Every row gives one point. The points of each table are mixes of a few directions, plus a little noise. How many directions does each table use, and how many do they share? Where both have some left over, give the other angles between the two spaces (their principal angles), to ten degrees, smallest first.
In the rows, zero is written as 128.

First:
[[169 170 150]
 [138 140 134]
 [123 123 126]
 [110 110 118]
 [166 166 146]
 [157 158 144]
 [ 32  28  77]]
Second:
[[203 205 167]
 [ 97  96 112]
 [118 117 123]
 [ 95  93 111]]
Directions: first 1, second 1, shared 1

First (7 x 4):
[[ 92 139 141 124]
 [107 138 114 162]
 [148 109 173  50]
 [106  50 148 185]
 [106 232  92 112]
 [201 104 119 107]
 [137 125 110 155]]
Second (7 x 4):
[[138  87  89  51]
 [114 182 180 231]
 [140  86  87  48]
 [120 158 156 186]
 [131 115 115 103]
 [127 131 131 134]
 [125 138 137 146]]
Directions: first 3, second 1, shared 0; angles 50

First (10 x 8):
[[175 191 145 130 131 231 119  50]
 [ 88  96 115  99 113  77 131 206]
 [ 54  72 108 140 128 139 103 186]
 [189 172 140  98 121 105 152 110]
 [ 74  58  99 142 133 123 104 206]
 [193 213 158  99 117 153 150  52]
 [183 103 113 162 153 127 126 125]
 [138  98 123 172 149  91 132 108]
 [ 42 105 133 124 114  71 132 151]
 [145 174 145 113 120 161 132  87]]
Second, 7 rows:
[[ 51  56 154 114  97  75 157 112]
 [185 166 119 135 143 141 122 125]
 [162 180 108 103 124 216  93 162]
 [129 111 150 126 125  83 162  93]
 [128 140 136  83 100 176 127 135]
 [ 99  39 106 179 120  19 111 140]
 [142 202 122 156 187 186 126 130]]
Directions: first 4, second 4, shared 2; angles 40, 60

First, 8 rows:
[[ 57 187  91 150 144 106 145 127 120]
 [123  76 124 113 144 114 140 108 109]
 [195 201 166 151  83 150 112 170 151]
 [ 77 124 122 146 112 104 122 112 123]
 [113  87 132 130 126  95 141 106 102]
 [138 112 120 107 146 155 118 131 143]
 [146 101 137 127 135  92 162 114  89]
 [174 137 132  99 134 208  81 158 186]]
Second (8 x 9):
[[134  60 119 100 167 113 155 103  98]
 [131  92 108 107 181 100 181 108  82]
 [132  87 152 124  86 161  67 127 170]
 [118 249 107 162 142 100 176 155 106]
 [131 106 140 125 109 144  99 127 148]
 [128 123 122 124 143 119 144 123 116]
 [124 182 133 150 103 137 111 147 148]
 [128 124 144 134  95 150  88 134 159]]
Directions: first 4, second 2, shared 2

First, 8 rows:
[[134 152 190 124  80 132  82 175  91 126 156 141]
 [ 55   7 122 214 104 203 124 141 152 106 106 171]
 [ 90  90 110 151 128 181 176 124 135 111 100 122]
 [157 163  97  96 166  89 146  96 141 141 125 107]
 [159 141  94 111 168  73 116  94 154 146 133 126]
 [145 160 138 107 126 114 125 132 116 132 136 119]
 [133 155 153 114 110 135 128 147 106 125 134 121]
 [150 155 119 107 144  98 126 115 131 137 134 119]]
Second, 8 rows:
[[166 112 119 101 156 147 126 148 125 129 130 160]
 [ 79 164 111 144 106 132 121 117  87 150 104 153]
 [221 125  92 131 126 122 109 164  94 145  92 125]
 [176  79 161 141 155  93 157 151 213  76 188  91]
 [ 82 120 163 168 123  88 159 119 191  88 179  98]
 [137 137 123 116 104 138 106 107 101 150  92  91]
 [101 133 125  98 142 161 123 120 109 141 123 168]
 [ 61 154 130 125 111 144 123  98 104 144 115 139]]
Directions: first 3, second 4, shared 0; angles 70, 70, 80

First (8 x 14):
[[122 133 130 130 130 133 127 129 127 126 125 133 124 131]
 [ 45 202 148 150 149 191 111 142 120 103  87 204  74 166]
 [116 139 131 131 131 137 125 130 127 124 122 139 120 134]
 [155 103 121 121 121 107 134 124 131 136 142 103 146 115]
 [179  82 115 115 115  89 139 119 133 143 153  81 162 105]
 [ 69 181 142 143 143 173 116 138 122 110  99 182  89 155]
 [117 138 131 131 131 136 126 130 127 125 122 138 121 133]
 [221  45 105 104 105  58 147 113 137 156 174  44 189  86]]
Second, 10 rows:
[[118 120 111 131 130 133 144 134 100 124 110 132 147 131]
 [139 126 120 123 104 118 147 139  71 125 101 126 129 149]
 [ 78 107  87 146 175 162 148 131 132 120 114 144 188 100]
 [107 117 112 136 174 159 135 116 190 123 154 157 170 109]
 [195 141 163 102 108 119 130 109 191 130 186 163 111 169]
 [105 114  93 135 119 130 158 149  39 122  72 121 154 132]
 [168 143 162 114 110 113 112 116 168 134 163 131  95 146]
 [137 133 140 124 125 125 119 123 147 131 141 127 116 129]
 [135 161 186 131  69  69  56 137  83 147 102  35   7 112]
 [ 97 117 109 140 167 153 132 123 161 124 136 141 163 104]]
Directions: first 1, second 3, shared 0; angles 80

First:
[[177 102 104 104  89 146  66 103  99 100 168 111 159 150 122  99 197 115]
 [180 171  55 135  89 153 144  94  48  81 178 161 148 125  88  77 225  72]
 [159 125 113 103 123 122 161 118 135  82 168  82 138 170  93 102 171  77]
 [110 156 105 171 123 113 127 160  80 164  69 201  90  69 142 125  99 148]
 [ 67 140 185 124 166 160 113 103 178 161 122 150 138 124 152 176  71 187]
 [ 83 135 163 135 165 107 160 155 169 151  87 131  97 122 134 152  61 146]
 [ 66  92 211  89 181  93  86 170 217 143  60 115  72 156 135 139  29 175]
 [179 103  90 163  87 128 167 119 100 145 173  72 181 112 157 157 172 103]]
Second:
[[ 92 139 120  93 171 199  57  36  93 131 169 176 209 109 107  99 190 152]
 [143 107 135 141 119  96 176 161 157 134 123  73 116 139 142 152 103 111]
 [ 59 154  87  92 203 133  35 119  51  50 144 170 140 144  74 115 195 135]
 [126 139 118 165 138 106 226 144 135 161 116 107 129  98 136 147 100 103]
 [183 112 172 141  46 106 124 176 185 155  78 135  50 142 166 125  56 148]
 [169 147 102 117  87 181  92  72  90 106 181 160 165 135 116  96 199 118]
 [126 136 113 145 145 150 196  86 123 162 157 111 186  96 129 133 146 108]
 [ 72 141 129 142 174  60 135 213 122 108  57 141  48 127 117 150  68 135]
 [182  78 175 116  67 122 109 142 195 144 126  79 110 163 164 136  95 142]]
Directions: first 5, second 5, shared 3; angles 40, 70

First (11 x 24):
[[198 115  48 179  73  59 208 171 139 106  92 148 207 149 120 118  99 122
   98 101 204 193 174 148]
 [173 120  76 161  93  84 179 155 135 113 106 141 178 142 122 122 109 124
  108 110 177 171 157 141]
 [143 125 110 139 117 113 146 138 130 123 120 133 144 133 126 126 121 127
  121 122 144 142 138 132]
 [135 126 119 133 122 120 136 133 129 126 124 131 137 130 128 127 125 128
  125 125 136 135 133 130]
 [150 124 103 143 111 107 152 141 132 122 118 134 152 135 125 124 119 126
  118 119 151 148 142 134]
 [ 24 147 248  53 209 229  11  64 112 161 179  98  12  96 141 143 170 137
  173 169  16  32  60  98]
 [113 131 145 118 140 143 111 119 125 133 136 124 111 124 130 130 134 130
  134 135 111 114 118 124]
 [206 113  37 184  66  52 217 177 140 103  88 151 217 153 118 117  97 122
   93  97 213 201 179 150]
 [152 124 100 146 110 104 155 143 132 120 116 135 155 135 125 125 118 126
  118 119 153 150 144 135]
 [ 61 141 206  80 180 194  53  87 117 149 161 110  52 107 136 138 155 134
  157 155  56  66  84 109]
 [ 53 142 215  73 187 202  42  81 116 153 166 106  43 105 137 139 159 135
  161 158  46  57  79 106]]
Second, 10 rows:
[[138 101 182  33 164  67  97  92 157 145 122  78 145 143 206 205 143  83
   97 125 120  79  75  71]
 [138 145  53  54 105  73  98 102  76 137 142 148 144 212 199 191 171 124
  177 135 113 108  31 123]
 [ 69 108 176 185 185 179  99  98 116 207 119 151 110  89 132 137 155 114
  183 139 127  72 165 118]
 [ 73 127 177 161 169 193 124 134 149 120 123 131  59  85  78  83 128 140
  145 135  87 120 149 151]
 [157 133 141 239  91 181 161 161 131 131 137 136 166  60  51  57  75 155
   83 123 185 176 249 138]
 [113 110 111  72 157  74 127 112 137 132 100 130 116 173 184 179 164  99
  160 123 107 100  61 125]
 [173 164 107 175  60 168 137 156 104 101 169 128 158 102  68  69  81 173
   83 132 158 183 187 138]
 [131 136  53  96 112  86 145 135 112 102 114 154 122 189 151 144 152 129
  165 124 114 141  67 156]
 [154 143 144  57 109 111 112 127 140  86 152  88 124 139 137 135 113 133
   79 130 107 138  91 110]
 [134 113 136 207 128 145 179 161 160 120 100 137 136  85  75  80  99 130
  106 115 160 162 205 149]]
Directions: first 1, second 5, shared 1

First:
[[178 142  87  82 147 170 162 167 138 126 143   7 100 106 111 142 106 132
   81 132 157 190  90 111 129 157 159 109 138 111 100 121]
 [117 127 161 151 146 129  92 128 132 149 105 169 129 148 130 130 125 135
  131 100 118 102 138 172 124 127  88 118 103 140 120 145]
 [117 163 105 114 117  83 152 121 107  72  92 199 114  85 126 143 139 109
  164 152  95 112 106 110 142 149 147 138 114 150 155 114]
 [113 107 139 139 111 134  96 100 143 171 159 128 146 135 144 122 138 117
  143 144 148 107 147  99 104  83 162 144 162 129 162 111]
 [104 112 136 146  82 128 128 130 138  82 131 128 159 121 121 111 143 170
  121 160 134 138 149 107 138 132 132 157 139 123 115 120]
 [128 114 140 140 168 120 166 123 110 161 135 144 103 152 147 123 131  98
  139  91 119 115 135 156 130 105 100 104 106 142 122 147]
 [110 130 147 143 137 122 118 123 133 136 106 172 117 116 136 135 140 121
  147 126 120 102 131 135 121 113 131 131 111 160 141 124]
 [148 128 117 120 103 145 116 151 130  93 138  73 159 152 100 114 107 174
   82 127 133 170 132 141 147 175  92 129 136  78  82 145]
 [137 131 118 117 140 120 121 109 121 162 146 132 124 136 137 133 122  95
  142 121 128 116 123 121 116 111 141 121 142 121 154 124]]
Second:
[[ 89  77 107 168  74 134 127  99  89  93 204 128 174 130 141  98  88 168
  116 130 137 176 164  95 156 145 166 152 117 146  89 121]
 [139 141 163 122 175 123 152 146 133 149  82 150  81 113 135 160 160  98
  146 116 121  84 118 147 111 104 117 114 110 157 139 135]
 [168 166 125  86 141 126 116 150 159 137  91  96 120 138 104 140 145 115
  118 138 127 115 102 141 114 135  97 118 160  74 149 133]
 [130 160 111 116 151 123 108 122 149 155  99 149 112 131 126 122 122 104
  140 118 114 125 103 153 122 130 111 111 124 128 160 126]
 [ 91  83 128 164  66 147 110 110 139 111 179 102 181 137 133  90 123 177
  113 156 152 160 167  92 136 116 155 163 152 124 113 114]
 [157 162 138  99 165 120 132 147 144 145  82 129  96 126 118 151 148 100
  133 123 120 100 103 149 114 125 103 110 131 115 148 134]
 [118  88 127 148 105 126 156 120  69  86 181 129 144 121 138 133 104 150
  119 120 132 149 154 101 149 147 158 142 107 148  77 134]
 [137 146 132 115 128 134 108 136 169 146 103 111 131 136 117 121 146 126
  126 143 133 119 119 135 114 117 112 128 155 101 153 124]
 [123 129 123 134 147 119 139 121 103 129 129 158 110 120 139 136 114 112
  140 108 114 125 123 137 135 134 133 117  98 158 123 132]]
Directions: first 6, second 4, shared 2; angles 50, 70
